Every row gives one point. The points of each table are mixes of a few directions, plus a little noise. Count the directions of each table, and those that both share. Where both have some left over, give the other angles between the two spaces (their principal angles), to ten degrees, smallest first.

First, 4 rows:
-2	-15	30
8	44	-88
1	11	-22
-6	-40	80
Second (7 x 3):
0	4	-7
6	42	-85
-8	-50	99
-4	-25	48
-4	-23	46
4	31	-64
3	19	-38
Directions: first 1, second 1, shared 1

First, 9 rows:
25	-21	-27	-26	33	10
59	-8	41	-36	-2	73
-87	9	-19	-14	-4	-44
0	12	-9	-18	32	-16
88	38	80	10	-7	51
-75	-7	-49	58	-27	-74
66	4	33	41	-18	24
-66	15	-30	1	12	-62
-10	-39	-15	-17	-19	34
Second (7 x 6):
-20	3	-13	-32	5	46
-9	4	-24	-4	-70	98
12	18	31	72	17	-121
8	-20	22	-10	-18	22
28	-47	24	-43	15	14
-30	12	36	-5	61	-60
8	30	-77	23	-10	2
Directions: first 4, second 4, shared 2; angles 30, 70

First:
13	-11	-1	-1	13	-30	24	15	12
8	-30	9	30	41	-12	51	28	4
-11	-7	5	17	6	26	-1	2	-13
3	24	-7	-30	-30	-7	-33	-21	4
-6	-10	4	17	13	12	10	7	-7
-15	-19	9	36	28	30	16	13	-15
5	90	-31	-107	-115	-22	-121	-75	12
2	-36	12	40	45	-1	50	33	0
Second:
-51	43	38	-16	67	28	-1	-9	-61
16	-14	-13	5	-19	-9	2	5	19
-10	12	10	-5	16	6	-1	0	-16
4	-3	-1	1	-6	-2	2	1	4
58	-46	-42	19	-75	-30	3	11	66
-3	2	2	-1	6	2	1	0	-4
74	-62	-55	23	-98	-43	4	11	90
-62	52	45	-20	81	33	-4	-11	-75
-21	15	14	-6	27	12	-2	-2	-25
Directions: first 2, second 1, shared 0; angles 60

First, 11 rows:
-36	-14	-3	-16	-27	-7	15	-13	-18	48	-40	-25
34	7	53	-85	42	81	-16	66	-121	-3	-21	-1
-7	-2	-8	10	-9	-11	4	-9	15	4	-1	-2
5	1	-12	19	-9	-5	3	-3	22	-9	12	5
-2	6	18	1	49	-40	-23	-31	23	-23	19	15
51	16	4	8	19	38	-11	40	-5	-50	39	25
-2	-4	-28	28	-41	4	17	3	25	7	1	-5
-29	-15	-7	-21	-40	14	21	4	-32	51	-45	-29
-25	0	20	-2	49	-63	-22	-53	28	-4	4	6
9	9	-27	65	4	-48	-5	-33	91	-40	48	23
3	-5	-11	-7	-37	38	18	29	-26	19	-18	-12
Second, 9 rows:
43	2	-36	42	4	20	7	12	22	-17	9	-2
-84	4	72	-79	-57	-16	-7	10	-37	11	16	23
28	7	-5	0	-23	46	7	44	-17	-18	16	9
-6	-2	-18	30	7	-34	1	-32	40	2	1	-3
12	7	-12	19	-35	17	9	23	19	-22	28	15
-17	0	-17	36	-17	-40	3	-28	57	-7	19	8
21	5	-22	30	-24	14	8	18	25	-21	23	9
-29	-9	39	-59	42	-13	-13	-19	-56	35	-42	-18
33	-14	-3	-18	102	4	-13	-28	-53	38	-71	-42
Directions: first 3, second 3, shared 2; angles 80

First:
-10	-31	-10	33	-44	38	46	-6	29	41	-4	-9	3	12	11	1	50	71
1	-24	-56	-43	50	-38	-1	19	-66	24	52	-16	-10	-55	-30	6	-68	-15
2	45	55	3	21	-1	-35	-15	16	-28	-48	13	-1	64	14	15	53	-40
17	22	1	-28	54	-23	-21	19	-24	8	-9	-23	-1	49	-5	7	15	-26
6	-9	-4	13	-24	18	20	9	23	15	-5	-14	8	19	7	-10	21	35
-7	25	28	-5	-5	-20	-41	-21	-1	-69	0	45	-3	-53	-3	-6	-62	-66
33	-2	-38	-30	27	-19	5	50	-17	19	26	-45	11	19	-15	-26	-32	6
-3	-1	16	25	-51	20	7	-9	38	-28	-5	19	8	-22	10	-19	-13	10
-39	-25	9	29	-28	25	19	-47	3	16	-8	33	-15	-31	9	32	36	25
Second:
9	15	-15	-6	12	21	14	-15	-3	12	5	-12	8	19	7	6	-11	-9
-34	-59	67	36	-51	-7	-4	56	35	-24	-23	-4	-41	30	8	-21	121	66
10	-1	-50	-15	33	48	31	-3	-34	8	25	-38	3	10	4	9	-34	-14
9	12	-14	-1	-5	17	12	-15	6	3	8	-2	11	-2	5	-4	-27	-6
-24	3	81	28	-84	-50	-27	-28	79	-19	-12	68	-10	-23	10	-29	27	19
5	-9	8	26	-13	8	-23	38	-6	-55	-40	9	13	-37	-11	-2	1	-3
12	34	-9	-17	43	-5	-8	-25	-18	22	-12	-2	11	28	0	25	-2	-29
33	6	-40	-8	9	-27	-4	28	-10	25	-5	-11	35	-24	-23	-9	-40	13
-18	-1	-28	-43	56	-5	11	-37	-51	29	54	-8	-29	-2	0	24	-35	-37
Directions: first 4, second 6, shared 3; angles 60

First:
13	11	-19	-13	-3	-20	3	1	14	20	9	-2	1	10	0	-3	2	-4	-10	24	5	11	2	14
-22	8	-13	6	11	-6	-4	-1	14	25	-9	-19	-9	2	-4	-1	-11	1	6	-16	2	-29	-26	-5
45	-15	23	-16	-23	6	9	1	-25	-46	17	41	16	1	7	2	21	1	-13	39	-2	60	54	17
-3	-8	14	8	-1	14	-1	-1	-10	-16	-3	2	1	-5	0	2	2	3	5	-14	-3	-3	1	-9
-37	-5	9	26	17	18	-9	-4	-2	4	-21	-24	-8	-9	-3	0	-13	4	17	-52	-5	-48	-33	-27
21	28	-47	-30	-3	-46	6	3	36	50	18	-2	0	21	-3	-7	0	-9	-19	54	13	22	-5	32
-3	-31	48	17	-4	41	-3	-2	-39	-56	-9	15	5	-18	4	7	8	7	11	-36	-11	1	21	-24
-25	5	-9	10	14	1	-3	-4	8	20	-11	-22	-9	0	-2	-1	-12	1	10	-24	0	-31	-29	-11
95	5	-13	-57	-44	-40	18	7	-2	-22	48	66	24	21	7	-1	36	-10	-42	119	10	121	87	63
-38	-4	9	25	17	17	-7	-3	-2	4	-20	-25	-9	-10	-2	3	-15	3	19	-50	-6	-50	-33	-25
-39	1	0	22	19	12	-7	-5	5	14	-20	-28	-8	-7	-4	2	-16	3	16	-46	-2	-50	-38	-23
Second:
25	6	17	8	0	-1	-14	-8	-3	-18	-3	38	-1	-11	-6	1	29	27	-34	21	7	37	34	0
-13	4	22	-4	3	4	11	19	-4	0	1	-15	-18	7	-2	6	-26	-10	21	-12	-20	-14	-4	11
-35	-10	-10	3	13	17	-17	12	-1	9	-5	-45	1	16	11	14	-32	-16	68	-36	-7	-37	-29	-26
47	10	-5	-12	-4	-44	8	23	36	3	8	65	-14	-24	-15	11	35	19	-45	52	-18	51	21	61
36	9	-27	-13	-16	-22	4	-22	6	9	14	25	18	3	-1	-16	31	5	-48	49	26	39	21	10
-15	-5	18	6	-4	9	30	-4	-11	-5	-4	-8	-9	-11	-6	-13	-12	-10	-17	-26	-9	-29	-17	5
-37	-22	-45	4	12	4	-16	15	21	20	-7	-42	12	3	12	13	-21	-22	71	-39	-7	-52	-60	-19
50	39	36	-27	-20	-4	6	-21	-33	-9	27	18	-2	38	-1	-16	5	7	-53	73	27	78	91	9
-27	-22	-9	26	20	14	-32	10	15	-8	-22	-2	2	-20	2	20	6	14	42	-42	-11	-30	-33	-23
-28	-10	3	9	-6	25	18	-25	-25	-2	-4	-33	9	2	4	-20	-15	-15	-3	-38	12	-42	-24	-30
Directions: first 2, second 5, shared 1; angles 40

First:
3	4	-3	0	3	-4	-2	2	-1	6	2	-3	-2	-5	-1	5	3	-1	5	8	3	-5	-1	1	-7	-5	0	1	5	4	-3	2
-6	-6	6	0	-4	8	3	-3	2	-9	-3	4	4	8	0	-7	-3	1	-6	-11	-4	8	2	-1	8	7	-1	-1	-8	-4	3	-2
-9	-9	8	2	-7	13	5	-4	2	-14	-4	5	6	12	3	-12	-4	1	-8	-18	-7	13	3	0	14	11	-3	-1	-14	-9	6	-5
-13	-14	11	0	-9	19	8	-7	6	-21	-8	7	9	17	4	-18	-6	2	-14	-25	-10	19	6	-2	20	17	-3	-2	-18	-13	10	-7
-12	-13	9	2	-9	17	6	-7	5	-18	-6	7	9	17	3	-17	-6	1	-12	-24	-8	17	5	-2	19	14	-3	-3	-19	-12	9	-6
-2	-2	2	0	-2	3	2	-1	1	-2	-1	2	1	3	0	-3	-2	0	-2	-3	-2	2	1	0	2	2	-1	0	-3	-1	3	-2
-12	-12	10	1	-8	18	6	-7	5	-19	-7	8	9	16	3	-17	-6	2	-12	-24	-10	17	5	-1	19	15	-4	-4	-20	-12	10	-6
-13	-13	11	1	-10	19	7	-8	5	-22	-8	7	10	17	3	-19	-6	2	-14	-27	-9	20	6	-1	21	17	-4	-1	-21	-14	11	-5
60	61	-49	-6	41	-90	-32	36	-23	95	36	-35	-44	-83	-13	88	31	-9	62	121	46	-86	-23	3	-90	-76	18	12	92	59	-45	28
3	2	-2	0	2	-3	-2	2	-1	4	0	-1	-1	-4	0	4	1	2	2	4	2	-4	-2	0	-4	-3	1	0	3	3	-1	2
Second:
15	-37	60	-13	21	6	-1	-6	33	23	28	29	11	-28	22	-34	-29	81	-19	-45	-17	24	43	-46	16	44	22	25	-13	-32	25	-21
32	31	-23	-4	25	-49	-18	19	-10	54	20	-18	-24	-47	-6	45	15	0	33	65	24	-45	-10	0	-49	-39	11	8	49	29	-23	14
-20	-22	19	2	-15	32	11	-14	8	-32	-12	12	15	29	5	-31	-11	5	-23	-43	-18	31	7	-2	32	26	-6	-3	-32	-22	16	-11
-2	20	-28	5	-8	-8	-1	4	-16	-4	-9	-15	-8	6	-10	20	14	-34	12	26	11	-15	-19	20	-13	-23	-8	-10	12	18	-13	11
-16	-9	2	5	-12	18	7	-7	0	-25	-12	3	7	23	0	-13	-3	-12	-11	-19	-8	15	-1	8	19	10	-9	-8	-19	-8	6	-3
-2	-10	14	-1	2	6	2	-4	7	-1	4	8	5	-1	6	-12	-7	14	-8	-15	-6	10	9	-8	10	12	3	3	-8	-9	6	-5
6	26	-31	3	0	-19	-7	10	-17	11	-4	-18	-12	-5	-11	29	17	-33	18	40	16	-26	-21	19	-23	-31	-3	-7	24	23	-17	13
-14	1	-10	5	-14	12	5	-5	-6	-21	-15	-1	2	21	-3	-6	3	-22	-6	-7	-4	7	-10	13	10	0	-9	-9	-11	-1	0	2
Directions: first 1, second 2, shared 1
